Each row of a before or after table is a point. The points were changed in one or more steps. Then noise was added and the rows were shuffled. The steps act on columns, c1 being the first. What was done? A step turns or swaps two columns, mirrors them in a line or flattens them onto one, adds a multiple of one to another, or multiplies or shifts one. Angles are multiples of 10 degrees, from the lower column toward the higher: turns from -170 to 170, lines from 10 to 170 but not 90. Use the fewest steps. Two steps may share a column if one is a turn and the other turns, adds or multiplies; they go together, in the order done. Otherwise the lowest column goes first.

Before (10 x 2):
[[ 14 -15]
 [ 26  -3]
 [-36 -19]
 [ 24  -3]
 [-22 -11]
 [-25  54]
 [-28 -19]
 [-27  42]
 [ 23 -22]
 [-26 -24]]
After (10 x 2):
[[ 33 -13]
 [ 43  -6]
 [-26  -7]
 [ -7 -18]
 [-23 -11]
 [ 11  46]
 [  5  59]
 [ 31  -9]
 [ 27   0]
 [-14 -28]]
Steps: mirror c1 and c2 in the line at 100 degrees

Before (13 x 6):
[[  1   2  16  14  10  31]
 [-11  11  20  10  11 -11]
 [  2 -14  -7 -11  24  -1]
 [-12  11   3 -17  17  25]
 [ -1 -12  10  -1 -26  -4]
 [ -1 -24   7  -7  -4  14]
 [ 17   5   0   2  12   9]
 [-10  -5  -5 -13  18 -12]
 [  5 -22  13   8   8 -12]
 [ 11  -5  15  -6   9  -2]
 [ 10   8  26  11 -10  18]
 [  4 -15  -7  -9  -4  -2]
 [ 16  -7  -9  -9 -10  11]]
After, 13 rows:
[[ -7  12   0  -2  14  17]
 [ 25 -30 -10   3  -8  -3]
 [-22 -35   9  10  10   0]
 [  9  20 -28  -6  -4  20]
 [  1 -60  -5   8  -9  12]
 [ -5 -12 -13   8  13   4]
 [ -4 -55 -15  -5  12  -8]
 [-11  27 -21  -7   0 -15]
 [ 12 -18  10   8   5  17]
 [  6 -38   9   8   3   0]
 [-14   5 -18 -11 -10  27]
 [-24  27   0  17 -15  16]
 [-18 -12   7  12   4 -16]]
Steps: turn c1 and c6 by 30 degrees; turn c1 and c5 by 70 degrees; multiply c2 by 2.5; turn c3 and c4 by 170 degrees

Before (8 x 11):
[[-20 -27 -16  18   0  -9   3   8 -11  24 -14]
 [ -3 -25 -16   1 -17  -8  26  11 -14  16 -10]
 [ 18  -1   8   1   8   9 -13  -5  14   1  24]
 [ 14   5  11 -18   4  -7   4 -17  -7  -1  11]
 [ 18   8   9 -10   5   5   0 -16  18   6  -2]
 [-11  -3  10  -7   0  14  -7  -7  16   3  19]
 [ -2 -13  13   7 -22   9 -19 -13   7  33   1]
 [  7  14  -9 -12   8 -12   5   9   4   8  13]]
After, 8 rows:
[[-14 -20   2 -15  -4 -17   8  19  23  -9 -24]
 [-11  18 -12  -9   3  -6   0  10  -8   2  34]
 [-11 -23  18 -16   7 -17  -1   8   9 -29 -34]
 [ -8  -4   1   9  -2   8  -4  -9 -15  16  60]
 [ -6   6 -19  12   7  -4   3 -15   4  12  28]
 [-13   7 -10   9  -8   7   4 -15 -18  13  -6]
 [  4  -8  -6   9 -10  14  -2 -10 -11 -11  48]
 [-29 -14   6  14 -20   4  -5 -19  10 -18   2]]
Steps: turn c1 and c10 by 120 degrees; turn c2 and c6 by 20 degrees; swap c3 and c4; mirror c5 and c9 in the line at 160 degrees; turn c7 and c8 by 20 degrees; multiply c7 by 0.4; multiply c11 by 2.5

Before, 11 rows:
[[ -7  12  17   0   3  18  -4   2  19  22 -17  20   1 -13]
 [ -6 -11   8  11  -5   1  19  42 -42 -21  14  11  -9   6]
 [-38  -6  20 -13 -23   7 -21  11  15  26   7   4 -34 -23]
 [  2   7   0   8 -16  -9  19  32 -31  -5  -5  -9 -13  -8]
 [ 10  10  -5   0  18  26  -4 -20  11  12  -6  12 -14 -15]
 [ 10   8   9  -5   1   9  10  28  -2  -9  11 -26   8 -12]
 [-12 -26  21  -1 -28   9  26  39 -16  18   7  14 -42  15]
 [ 18  14  -9   7  12  19 -27   2  -1   0 -20  17 -15  30]
 [ 10   1   9 -33   3   3  -1   1  11   6  -9  12  -7 -17]
 [ 12 -15  -9  13   7   5 -20   1  -3  16 -11  11  -1  15]
 [ 17   1   5  11  -9  18 -20 -18 -13  -5 -15   9  -3  22]]
After:
[[ -7   1  -2  29 -13 -58  35  33   2   1   5  -5   9  -8]
 [ 14  11  21   9 -24 -43 -24  13 -26  12  -6 -24  47   3]
 [  7  15  20  20   4 -32 -20  -1  17  19  16 -17   3  21]
 [-15   9  -4  20  20 -23 -14 -19   5  11   6 -16   4  13]
 [-12   5   8 -15   1 -48 -10   2  12   1   7 -18   2  13]
 [  1 -15   5  32  -7 -49  46  40 -11 -18 -14   6  13  13]
 [ -3   0   9  14   0 -43   8  28  17  -2 -10 -11 -12 -27]
 [-10  -3  21  22 -29 -39  26  39  36  -4 -10  17  43  10]
 [-10   0  -8  32   7 -46  -8   1 -44  -1  13  15  -3  11]
 [-24   7 -10  29   9 -28 -15   1 -61   5  19  28   5  17]
 [-18  -4   3  30  -8 -30  -1 -18 -59  -3  17  23  -8   7]]
Steps: turn c1 and c13 by -150 degrees; flatten c2 and c10 onto the line at 50 degrees; shift c4 by 20; shift c6 by -50; turn c7 and c9 by 60 degrees; multiply c9 by 2.5; multiply c11 by -1; swap c12 and c14
